Each row of a before or after table is a point. One or more steps were done to the points. Then noise was added and the rows were shuffled. The steps act on how far a point lies along the listed directions, d1 being the first. Write out the steps. A step turns or swaps two directions, mirrors them in a line or flattens them onto one, adds a multiple of one to another, or multiplies one. Angles are multiples of 10 degrees, from the lower direction toward the higher: turns from -170 to 170, lines from 10 to 170 but not 90. Use the fewest steps. Two steps may share a direction if one is a turn and the other turns, adds or multiplies; they go together, in the order done. Otherwise the lowest direction goes first.
In the rows, zero is written as 128.

Directions:
(1): [148 172]
(2): [ 84 148]
Before, 10 rows:
[[ 64  77]
 [ 99 132]
 [142 130]
 [129  92]
 [144  50]
 [181 119]
 [111 113]
 [114 157]
 [ 92 109]
 [ 84 109]]
After (10 x 2):
[[120 118]
 [149 147]
 [138 169]
 [132 208]
 [ 57 168]
 [ 98 150]
 [159 122]
 [130 151]
 [ 88  94]
 [139 172]]
Steps: turn d1 and d2 by -130 degrees

Directions:
(1): [ 88 151 179 140 170 149]
(2): [132 118  86 189 165 141]
(3): [141 140 145 159  78 183]
(4): [200 155 150 125 157 127]
(5): [140  64 138 102 149 169]
Before (12 x 6):
[[168 154 140 117  85 119]
 [105 119 122 103 167 107]
 [157 111 118 146 227 144]
 [ 82 141  97 145  92 107]
 [120 170  82 144  73  94]
 [172 156  89 124  64  70]
 [ 92 116  90 115  49 119]
 [114 174  88 157 133  73]
 [ 99 122 121 138 158 154]
 [101  91  99 157 195 147]
 [ 70 121 156 115 146 167]
 [ 72 110 120 126 113 112]]
After, 12 rows:
[[ 72 112 114 135 121 114]
 [135 186 168  86  72  79]
 [142  69  57 126 146 119]
 [ 83 107 106 158 155 170]
 [100 180 125 119  64  97]
 [121 110  90 138 141 142]
 [120 170  87 132 117  58]
 [106 117 106 106 178 100]
 [197  89  70 120 185 116]
 [147 169 178 123 102 138]
 [ 62 132 146 106  58 132]
 [ 77 141 106 135  88 104]]
Steps: turn d1 and d2 by 70 degrees; multiply d3 by 1.3

Directions:
(1): [130 170  96  47 142 147 102 144 127]
(2): [129 164 132 176 147 144  99 203 134]
(3): [176 133 158 125 186  80  95 106 143]
(4): [190 146 179 118  90 173 141 126 140]
(5): [153 158 114 125 147  97 209 151 104]
Before:
[[ 83 125 122 169 120 160  73 164 136]
 [238 201 154  76 161 143 129 132 135]
 [140 147 148 138 162 122  97 141 149]
 [109  96 131 105  97 150 143  98 143]
 [133 137 107  95 118 159 154 113 108]
 [183 116 183 158 136 124 147 153 147]
 [111 106 121 124 188  73  73  81 131]
 [ 52 121  60  64 133 111 133  87 125]
 [115 129  75 114 188  36 193 119 101]
 [ 79 102 117 143 143 133  93 122 155]
 [122 115 138 125  54 166 158 140 124]
 [138 189 105  93  87 169 194 181 117]
 [105 109  92 106 171 100  97 101 119]
 [194 177 160 106 158 113 172 128 128]]
After, 14 rows:
[[152 117 165 164 103 155 165 172 139]
 [ 67  91 109 126  84 162 109 100 125]
 [161  98 160  96  92 118 147  78 132]
 [197 218 131 105 122 193 141 196 126]
 [103 128  92 132 179 111  82 144 123]
 [102 138  91  76 198  67  91  88 142]
 [149 108 155 111 145 114 113  93 156]
 [ 78  95 114 137 141 131  96 114 154]
 [ 88 139 111 173 177 111  60 166 128]
 [161 158 116  48 100 131 205 100 118]
 [161 138 123  93 152 131 134  99 117]
 [169 192 147 131 138 145 174 180 123]
 [116 153  79 148 204  47 172 170 105]
 [102 147 125 143 118 160 122 163 138]]
Steps: turn d2 and d3 by -90 degrees

Directions:
(1): [174 102  71  76 162 142 130 140 136 179  96 147]
(2): [197  86 201 120 105 129 129 121 166 136 127 109]
Before, 10 rows:
[[178 107 167 110 113 119 145 115 144 133 118  98]
 [144 111 218 170  82 108 131 128 159 104 150 108]
 [128 139 206 171  93 103 148 128 132  87 144 101]
 [ 76 169  90 163 113 123 132 132  67  96 123 122]
 [228  68 213  94 103 150 135 128 189 158 128  98]
 [ 57 188 107 168 116 125 141 124  85  67 151 125]
 [ 36 199 102 168 125 124 134 125  86  91 153 143]
 [ 51 192  83 148 132 121 109 132  76 103 117 126]
 [ 97 157 164 169 117 117 140 116 103  99 132 111]
 [205  86 182  73 131 127 122 117 180 134  94 115]]
After, 10 rows:
[[143 133 188 155  99 105 148 131 137  97 136 109]
 [108 151 153 159 120 118 141 117 103 111 126 115]
 [ 65 185  95 155 122 129 142 124  87  79 144 128]
 [ 78 166  81 155 118 124 132 131  64 100 120 126]
 [225  69 220 100 100 148 129 127 188 153 133  96]
 [159 103 208 157  94 111 132 128 161 111 142 114]
 [ 44 191  90 156 130 128 132 128  85 101 149 144]
 [179 108 171 110 117 120 147 114 142 132 117  97]
 [198  92 188  81 130 125 119 113 175 127  98 115]
 [ 55 187  77 140 136 122 105 136  77 105 114 126]]
Steps: multiply d1 by 0.7

Directions:
(1): [110 139 127 106 174 202 147 130 158 112 131 164  67  82  91 175 129 105]
(2): [ 94 120 111 120 105  91  67 164 141 102 130 113  73 132  55  85 170 128]
(3): [ 88 122 139  52 145  98 140  77  88 109 126  82 121 127 154 138 157  63]
Before:
[[130 141 106 164 142 160 103 152 156 132 127 166  68  98  83 146 138 161]
 [ 62  94 118  46 134  57  76 119 103  72 134  47  69 122  81  99 190  55]
 [134 129 133 111 141 120 143 108  89 119 123 113 147 155 153 124 132  92]
 [108 150 143  37 154 127 166  61  74 105 143  69 139 112 171 138 123  56]
 [126 155 112 157 134 181  94 199 157 108 124 200  62  96  77 128 107 140]
 [124 145 129 154 134 190 145 159 148 127 133 158 126 124 113 130 114 153]
 [189 145 113 180 130 176 169 128 146 153 129 185 192 112 192 131  67 167]
 [166 157 107 203 143 194 147 152 159 159 141 183 155 111 146 180  95 155]
 [ 96 111 119  90 146 107  99 142 106 104 132 115 104 152 103 118 158  97]
 [125 112 139  75  96  53 125 111 108 108 124  69 162 150 164 129 161 103]]
After:
[[195 122 146 157 166 181 211  91 119 160 131 140 212 113 229 194  54 134]
 [150 121 131 128 164 158 160 123 108 138 129 151 165 149 171 162 102 122]
 [195 165 120 201 118 192 145 168 159 148 146 173 155 114 119 120  55 194]
 [ 94 123  88 118  96  85  55 169 145  92 130 129  80 118  63  52 167 127]
 [189 124 135 164  89 105 146 149 146 144 125 129 199 149 177 144 104 176]
 [ 77 150 131  50 163 148 127 116  97  86 120 139  69  95 133 154 138  47]
 [160 135 122 171 126 141 130 153 120 132 123 146 146 157 125 114 115 143]
 [ 76 138  93 115 124 109  66 155 137  99 144 113  63 115  59 124 188  91]
 [ 94 137 122  85 167 137 130  89 111 114 124 118  74  97 126 168 161  93]
 [ 80 138 130  94 135 150 124 138 125 104 131 116  97 125  97 117 155 106]]
Steps: turn d2 and d3 by 140 degrees

Directions:
(1): [159  91 105 143 142 115  88 167 107 157 148  87 187 153 102 122 174  41
 142 157 109 169 106 154]
(2): [101 100  85 141 165 204 217 105 130 144 111 137 193 168 120 140 110 138
  96 144 105 134 147 139]
Before, 13 rows:
[[125 106 120 157 137 166 156 122 131 134 124 124 186 156 124 122 124 118
  106 141 130 138 146 123]
 [167 122 123 122 131  72  59 162 120 137 161  94 130 133 123 114 180  76
  169 141 134 144 116 145]
 [111 106  90 126 147 171 166 133 145 135 128 121 165 156 108 151 104 118
  112 128 121 157 134 117]
 [155 118 135 150 123  89  73 182 121 143 166 112 150 132 135 114 170  81
  170 129 125 166 125 137]
 [112 139 113 129 130 136 154 102 125 133 107 141 119 150 137 127 112 144
  129 103 139 129 135 110]
 [134 135 116 135 136 155 174 106 148 123 106 134 156 156 122 123  99 156
  123 119 124 119 160 129]
 [120 157 169 111 118 101 111 130 146 110 122 144  93 100 146 112 114 148
  133 109 154 110 129 106]
 [ 68 157 140 123 120 175 210  73 166 110  87 172  81 117 166 137  84 230
   86 103 135  86 150  98]
 [113 150 186  97  75  75 105 116 149 107 100 158  12  73 139 127 105 241
  123  57 169  67 151  76]
 [ 92 101 101 139 138 204 243  94 137 143 108 142 163 172 144 137  97 160
  101 134 121 135 161 125]
 [137 129 174 127  98  78  37 148 136  91 169 119  66  85 148 107 132 117
  170 120 143 123 113 121]
 [ 99 122  93 145 140 168 204 103 135 138 110 139 173 141 127 133 107 158
   94 143 125 128 144 128]
 [106  94 116 160 185 169 169 119 116 147 129 115 192 147 127 130 143 100
  116 140 104 142 133 137]]
After:
[[100 120 122 128 154 171 185 118 142 131 112 144 166 142 132 120 105 137
  110 134 132 125 138 123]
 [122  70  75 160 163 174 161 146 123 174 125  90 225 185 105 131 175  53
  104 171  85 175 113 154]
 [149 114 108 146 122  91  90 162 113 150 143  93 169 127 111 121 161  69
  133 156 126 160 107 142]
 [ 79 124 133 129 139 189 191  85 155  91 125 161 106 123 157 128  74 197
  117 120 126  98 154 117]
 [131 120 103 139 136 123 126 124 111 149 118 116 147 161 126 125 140  96
  138 119 128 152 119 126]
 [ 92  51  73 141 167 216 254 109 135 172  86 134 208 183  94 146 117 174
   72 122 102 122 168 124]
 [142 124 122 119 117 103  72 165 140 131 151 104 125 126 107 139 130  82
  144 117 132 161 107 114]
 [164 119 119 141 131 113 109 143 132 134 128 100 166 158 106 110 142  89
  145 135 122 141 136 141]
 [136 130 168 147 141  75  60 146 115 126 151 104 116 102 134 114 164  83
  151 124 135 136 111 127]
 [114 165 160 134 106 113 129 134 150 105 136 168  77 103 163 123 112 189
  150  92 151 116 154 104]
 [149 124 149 144 107  97  73 145 125 131 141 109 140 128 126 113 146  95
  137 132 144 141 122 115]
 [115 165 148 104 122 108 139 103 148  97 127 156  62 108 157 126 112 205
  138 105 154  88 151 108]
 [166  85 123 144 110 102  83 168 106 160 158  79 162 159 122 111 174  36
  157 152 122 181 112 149]]
Steps: turn d1 and d2 by -120 degrees

Directions:
(1): [129 159  72 192 205 100 125 123 184 122  97  87 131 137 190 183 195 140
  77 120 165 101 170 132 163 142  87 135 146 138 133 110 134 141 113 153
 121  80 138  88 103 107  83 120 167 171 120 180]
(2): [183 152 178 138 148  89 118  60 105 196 140  55 172  78 125 179 192 129
 183 145 114 172 112 122 117 120 106 154 131  91 120 168 136 179 137 113
 134 143  66 106 139 161 120 146  81 108  99 132]
(3): [187 177 100 111 145 171 145 154 135 163 147 127 155 112 119  91  83 147
 118 194  90  96 179 145 136  80 211 108 146  90 179 124 151 109  93 132
 117 154 110  75  77  91 104 168 115 119  81 173]
(4): [153 105 154 178 123 140 186 119  92 148 106 153 153 132  93 128 145  52
 117 197 160  88 144 116  81 148  91 129 114 185  84 152 126 111 106 130
 154 173 152 147 153  83 139 133 157 177  27 135]
(5): [167 125 136 106 104  46 138 161 110 144 158  81  60 123 131  82 111 100
 143 114 195  60  94 129 122 171 104 156 107  82 147 112 185 136  64 124
 145 177 161  91 115 161 126  99 155 105 149 167]
(6): [169 119 131  64 106 135 168  87 147 131  99  80 107 158 136 168  94 135
 106 119 101 124 141 115  94 142 115 161 137  94  40 119 158  90 111  92
 126  79 145 193 103  36  88 106  81  96 146 158]
Before (14 x 48):
[[117  98 163 120  92 147 136  94 104 126 113 139 129 144 114 126 111 102
  142 143 119 136 108 119  97 147 105 143 121 154  80 137 112 118 145 100
  157 125 130 180 169 116 133 132 114 118 124 102]
 [127 119  86 137 137 101 133 173 149 112 122 126  85 137 148 102 121 120
  110 119 176  60 133 113 158 146  97 121 118 128 139 105 141 114 107 119
  143 125 181 111 102 118 129 120 176 127 139 161]
 [148 170  72 151 167 129 118 188 148 147 154 133 132 120 139  65  98 160
  130 154 116  79 161 159 178  84 185  97 146  60 242 116 155 133  87 143
  125 171 114  44  91 169 115 168 149 112 119 160]
 [101 156  87 174 141 153  95 195 118 119 167 170 139 110 108  55 114 141
  118 156 156 103 132 155 163  98 178  62 111 131 247 108 122 145 111 161
  124 183 133  46 123 179 139 146 168 134 124 129]
 [113 143  83 158 166 132 118 153 148 129 116 143 128 134 163 140 143 123
  106 113 140 122 161 146 160 122 136 111 146 140 171 120 115 132 120 162
  123 113 112  95  98 148 130 142 155 154 137 155]
 [113  96 163 108  90  97 116 120 108 107 127 130  87 144 131 120 118 122
  160  90 149 136  89 121 123 163 100 140 124 119 100 116 123 130 134 120
  139 125 127 164 145 148 156 105 123 101 192 104]
 [ 90  97 133  74  84 152 132 125 148 110 116 139 119 161 138 137  98 139
  115  83  91 147 110 124 137 131 133 142 139 135  83 126 107 104 144 110
  130  80 136 193 132  91 143  98  93 107 194 106]
 [115 111 168  91  65 142 124  93 110 119 113 128 117 141 106 154 106 114
  118 114 110 163 109 115 108 129 119 126 116 126  76 135 133 116 153  95
  136 123 148 174 135  97 139 125  95  98 138 107]
 [120  97 152 103 112 117 117 139 138 117 130 114  88 143 133 147 116 143
  130  77 149 140  96 120 127 164  77 137 113 105  82 126 127 118 139 118
  129  98 164 170 139 108 141  97 110 105 168 130]
 [136 154  96 173 166 111 130 141 133 137 143  98 133 117 142 101 157 125
  123 130 141 104 140 129 155 114 147 134 150 124 165 118 142 144 117 142
  113 160 101  75 101 148 108 135 154 137 103 155]
 [148 115 154  78  89 135 154 130 108 110 132 118  93 146 121 133  73 121
  121 106 129 145 107 117 100 151 130 155 119 102  74 131 137 123 110 114
  136 112 147 171 131 112 125  98 108 110 147 130]
 [126 147  93 131 146 153 107 186 146 100 148 157 123 143 131  61 109 119
  104 181 134  77 146 159 154 104 166 102 115 155 178 109 128 108 101 148
  118 155 139 105  99 136 119 148 174 160 102 142]
 [159 141 115 144 139 129 111 170 140 120 151 120 110 122 130  91 111 126
  129 156 153  83 149 143 156 134 138 114 134 126 170 125 144 122  89 151
  114 156 125  83 116 137 124 129 162 138 108 151]
 [115 106 149 108 115 117 137 105 135 115 142 118  95 146 131 136 115 137
  128  97 113 141  95 134 131 147 104 136 122 117  78 121 124 122 139 105
  136 116 128 172 153 137 131 106 133  94 175  98]]
After (14 x 48):
[[135 114 162  94  67  97 129 108 111 126 122  98  85 141 118 141 109 101
  116 108 150 124  99 116 110 152 100 141 108 106  85 124 162 122 119  97
  144 139 166 149 124 109 130 109 115  94 146 135]
 [116 106 138 113 130 114 109 137 154 112 123 106  89 144 149 161 129 154
  120  69 150 143 105 123 139 163  73 139 119 104  85 121 127 122 141 122
  124  82 162 162 132 107 131  97 114 111 175 139]
 [ 97 133 100 135 143 171 111 145 135 125 119 174 150 131 140 134 121 134
  122 117  99 160 155 145 152 100 164  98 148 148 165 131  92 125 150 153
  118 111  95 123 111 149 148 155 128 142 141 119]
 [ 95 161  76 183 156 159  88 191 131 115 160 169 147 111 120  68 125 153
  110 151 151 111 140 156 173  94 178  60 117 135 249 105 116 148 120 165
  119 166 127  44 118 174 132 149 168 140 129 132]
 [117 153  98 175 168 153 124 126 136 129 133 125 164 119 136 116 159 138
  121 137 106 140 152 129 154  92 163 120 158 143 156 126 113 139 148 142
  105 141  84  96 109 135 113 149 137 143  96 131]
 [154 128 133 100 116 111 155 134 128 110 125  93  83 149 147 148  98 123
  103 100 154 125 119 118 113 162 110 162 123  98  80 121 149 129  94 124
  135  99 156 148 118 110 106  89 128 123 149 158]
 [127 179  55 158 189 156 103 175 172 135 141 141 156 122 154  92 110 186
  119 145  88 111 179 161 195  65 196  86 160  70 244 116 133 134 116 148
  112 135  96  50  88 161 107 179 138 118 129 149]
 [121 146  93 137 150 167 108 179 148  98 142 167 137 144 129  69 113 121
  100 187 124  87 153 159 153  97 167  97 119 167 173 114 118 106 111 149
  116 148 134 112 103 129 120 154 170 167  93 135]
 [103 125  72 163 165 149 128 151 169 102  98 151 130 142 155 138 142 138
   92 129 138  99 162 114 166 121 106 103 134 162 126 113 104 111 146 126
  131  87 162 130 106  92 124 139 165 149 122 143]
 [138  98 163 127  92 108 149 106  98 135 118 115 104 143 119 114 116  79
  140 147 158  96 102 118  92 170  83 157 112 144  82 131 137 121 112 101
  167 147 150 160 164 120 127 118 136 122 116 129]
 [118 114 137 113 127  98 132 110 147 115 142 100  83 146 147 140 123 144
  122  87 127 129  97 135 142 154  96 142 124 107  86 113 135 128 129 109
  136 109 133 157 144 142 120  99 141  94 186 113]
 [114 111 137 129 123  76 109 122 134 104 118 106  78 147 161 141 145 132
  140  78 170 122 103 125 144 171  83 146 131 114 109 104 132 138 124 131
  135 105 132 141 131 145 134  97 140 113 200 132]
 [102  99 133  56  73 114 126 141 144 114 134 115  84 158 144 116  87 140
  124  66 116 123  92 126 141 146 129 154 132 105  99 115 132 111 120 107
  133  95 147 174 122 113 142  84 100  88 220 121]
 [144 147 103 166 162 156 109 156 156 113 133 133 138 125 140 119 129 137
  115 163 133 104 170 143 164 120 140 104 145 148 162 128 122 119 110 158
  107 130 114  91 119 119 117 138 159 156  96 145]]
Steps: turn d1 and d5 by -80 degrees; multiply d4 by 1.6
